Each row is a point. Each copy is the shape, with its points in the same order, turned, moved and blurred by noise. Some copies are also mirrored. Which?

Shape (8 x 3):
[[ 5.4 -3.7  3.0]
 [ 0.7  1.0 -5.0]
 [-5.0 -4.8  3.1]
 [ 0.9 -3.3 -5.1]
 [ 2.5  0.5  2.1]
 [ 2.2 -6.2 -2.7]
 [-3.6  0.9  1.6]
 [ 5.6  5.6  0.1]]
Copy 1 (8 x 3):
[[ 6.8 -3.0  0.5]
 [-0.6  1.1 -5.2]
 [-3.0 -6.0  3.6]
 [ 0.6 -3.3 -5.8]
 [ 3.4  0.3  1.2]
 [ 2.6 -6.2 -4.2]
 [-2.5  0.1  2.2]
 [ 5.6  5.8 -0.9]]
Copy 1 is: only turned
Copy 2 (8 x 3):
[[ 4.4 -5.1  6.3]
 [ 0.0 -1.0 -2.3]
 [-5.6 -6.3  6.5]
 [ 0.5 -4.5 -2.4]
 [ 0.7 -0.4  4.5]
 [ 1.4 -7.7  0.8]
 [-4.1 -0.4  4.1]
 [ 5.5  4.1  2.5]]
Copy 2 is: only turned

Shape (9 x 6):
[[ -6.0  -3.5  -5.0  -3.8  -2.9   5.7]
 [  1.8   3.7   3.1  -1.0   0.0   2.7]
 [  0.6  -5.4   3.4   0.1  -3.2  -2.9]
 [  2.4   3.6  -0.4  -4.3   5.0  -2.4]
 [-10.3  -5.3  -2.9   5.2  -5.1  11.3]
 [  1.5  -3.1  -0.3   1.7  -0.4  -0.3]
 [ -2.7   2.9   4.0  -1.4  -0.5   0.5]
 [ -1.4  -6.4   3.7  -0.3   2.4   0.4]
 [ -3.0   3.6  -3.1  -2.2   3.0  -3.1]]
Copy 1 (9 x 6):
[[-1.8 -2.0 -5.7  0.5 -1.9  7.8]
 [ 2.6  3.1  4.4  2.0 -0.9 -0.3]
 [-0.5 -4.9  3.1 -0.7 -4.4 -3.8]
 [ 4.0  2.2  3.0 -1.0  4.7 -1.8]
 [-7.9 -4.6 -4.3  8.8 -5.8  8.8]
 [ 1.1 -3.7  0.0  2.6 -2.8 -2.7]
 [-3.2  3.1  4.2  0.8 -0.7  0.3]
 [-0.9 -7.2  3.9  0.8 -1.6  0.8]
 [-1.1  3.3 -1.9  0.6  5.8 -2.7]]
Copy 1 is: only turned
Copy 2 (9 x 6):
[[-1.2 -6.0 -4.6 -2.4 -3.1  4.8]
 [ 0.2  3.4  5.2 -0.2  0.2  3.1]
 [-1.1 -3.8  6.2  1.5 -4.6 -3.7]
 [ 3.0  2.7  2.7 -2.1  5.3 -2.2]
 [-8.8 -8.0 -4.4  3.9 -6.0 10.6]
 [ 0.2 -2.4  3.0  3.9 -1.3 -1.0]
 [-3.8  2.0  4.2 -2.4 -0.3  1.4]
 [-2.1 -6.7  6.3  0.9  0.7 -0.5]
 [-1.6  1.8 -1.9 -1.7  3.9 -2.9]]
Copy 2 is: only turned
